Each row of a before or after table is a point. One or more steps were done to the points. Then noise was added and the rows were shuffled. The steps act on columns, c1 being the first. Write out the steps. A step turns or swaps two columns, mirrors them in a line or flattens them onto one, adds a multiple of one to another, or multiplies or shifts one. Angles are multiples of 10 degrees, from the lower column toward the higher: turns from -170 to 170, lines from 10 to 170 but not 90. Use the fewest steps. Two steps may share a column if one is a turn and the other turns, adds or multiplies; they go together, in the order done. Otherwise the lowest column goes first.
In the rows, 128 means zero.

Before (11 x 2):
[[153  93]
 [155  74]
 [ 48 117]
 [137 113]
 [113  88]
 [137  59]
 [ 49 153]
 [ 55 166]
 [104 159]
 [136 123]
 [115 153]]
After, 11 rows:
[[123 186]
 [120 134]
 [204  92]
 [148  93]
 [197  75]
 [120 152]
 [153 155]
 [135 192]
 [205 123]
 [108 163]
 [137  98]]
Steps: turn c1 and c2 by 170 degrees

Before, 8 rows:
[[ 75 170 126]
 [ 96 171 134]
 [154 108  97]
 [150 107  88]
 [167 128 119]
 [ 85 144 132]
 [ 67 147 136]
 [ 85 158  98]]
After, 8 rows:
[[ 96 125  35]
 [102  96 101]
 [165 149 141]
 [186 125 147]
 [195 142 123]
 [ 96 120  10]
 [177 141  40]
 [185 161 148]]
Steps: turn c1 and c2 by -130 degrees; multiply c3 by 3

Before:
[[152 181 100 166]
 [ 66 103  89 133]
 [167 139 136 161]
 [ 27  96 110 161]
 [127 155 180 187]
 [113 105 182  80]
 [125 127 178  83]
 [174 224 108 142]
 [ 91  94 123  94]]
After, 9 rows:
[[146 128 129  69]
 [169 128 217 142]
 [ 98 128 148 166]
 [ 83 129 175 154]
 [ 72 129 220 107]
 [ 85 129 139 137]
 [178 126 221 131]
 [131 129 150  22]
 [172 126 162 105]]
Steps: turn c1 and c4 by 110 degrees; multiply c2 by 0; shift c3 by 40

Before:
[[ 44 123 148 207 124  82]
 [159  91  63 136 210 181]
 [110 114 165 173 148  69]
 [ 75 123 122 128 160  74]
 [136 192 140  73 117 136]
 [ 91 132 162 178 165 104]
 [119 107 115 158 119 102]
 [117  67 140 109 176 168]
 [146 215 112  56 101 147]]
After:
[[157  85  94 220 120 156]
 [209 119 106 151 145  98]
 [157 103 115 245  54 178]
 [149 143 140 196 113 156]
 [160  81 147 165 101 178]
 [186  97 178 175 198  59]
 [ 66 106 119 118 132 122]
 [ 34 117 137  95 131 109]
 [148 114 100 211 122 198]]
Steps: turn c1 and c5 by 60 degrees; turn c1 and c2 by 120 degrees; turn c3 and c6 by 170 degrees; shift c4 by 40

Before:
[[ 81 138  60 101 101  78 104 160 155]
 [149 159  78  82  89 102 118 114 156]
 [110  65 163 142  93 144 102 196 120]
 [135  69 127 121 114 152 137  73 111]
 [136 109 112 153 107 147 100 125 110]
 [ 83 169  87  65  98 136 118 161 174]
 [ 94 122  91  57  83  99  93 126 128]
 [ 94 101 171 160 104 132 120  79 107]
 [111 159  95  74 131  91 106 167 146]
 [128 103 123 108 153 129 109  78 120]
 [114 108 104 120 119 151 141 109  73]
 [108  73 173 155  99 137  98 201 129]
 [111  94 193 144  81 125 101 204  85]
 [129  74 150 145 115 125 168 111 104]]
After, 14 rows:
[[110 174 155 112 242  79 101 196 202]
 [ 89 157 123 100  73  88 120  81 120]
 [146 135 149 119  38 117 110  79  84]
 [180  77 136 133 156 167 116 114 113]
 [130 144 160 109  82 143 141 109 165]
 [183  90 155  57 166 135  93 125 150]
 [ 95 173 140 114 249  72  99 199 197]
 [171 108 124  45 220 181 118 161 127]
 [111 151 156 136 105  80 168 111 143]
 [109 162 110 114 246  66 100 204 244]
 [141  55 164  61 206 153 105 159 141]
 [138 169 174 132  62 109 140  73 109]
 [174  72 126  83 184 149 107 168 140]
 [107 146 153 150 133 138  99 124 153]]
Steps: turn c1 and c4 by 70 degrees; multiply c4 by 1.3; turn c2 and c3 by -130 degrees; turn c2 and c6 by -60 degrees; add -1.5 times c8 to c5; turn c5 and c9 by -150 degrees
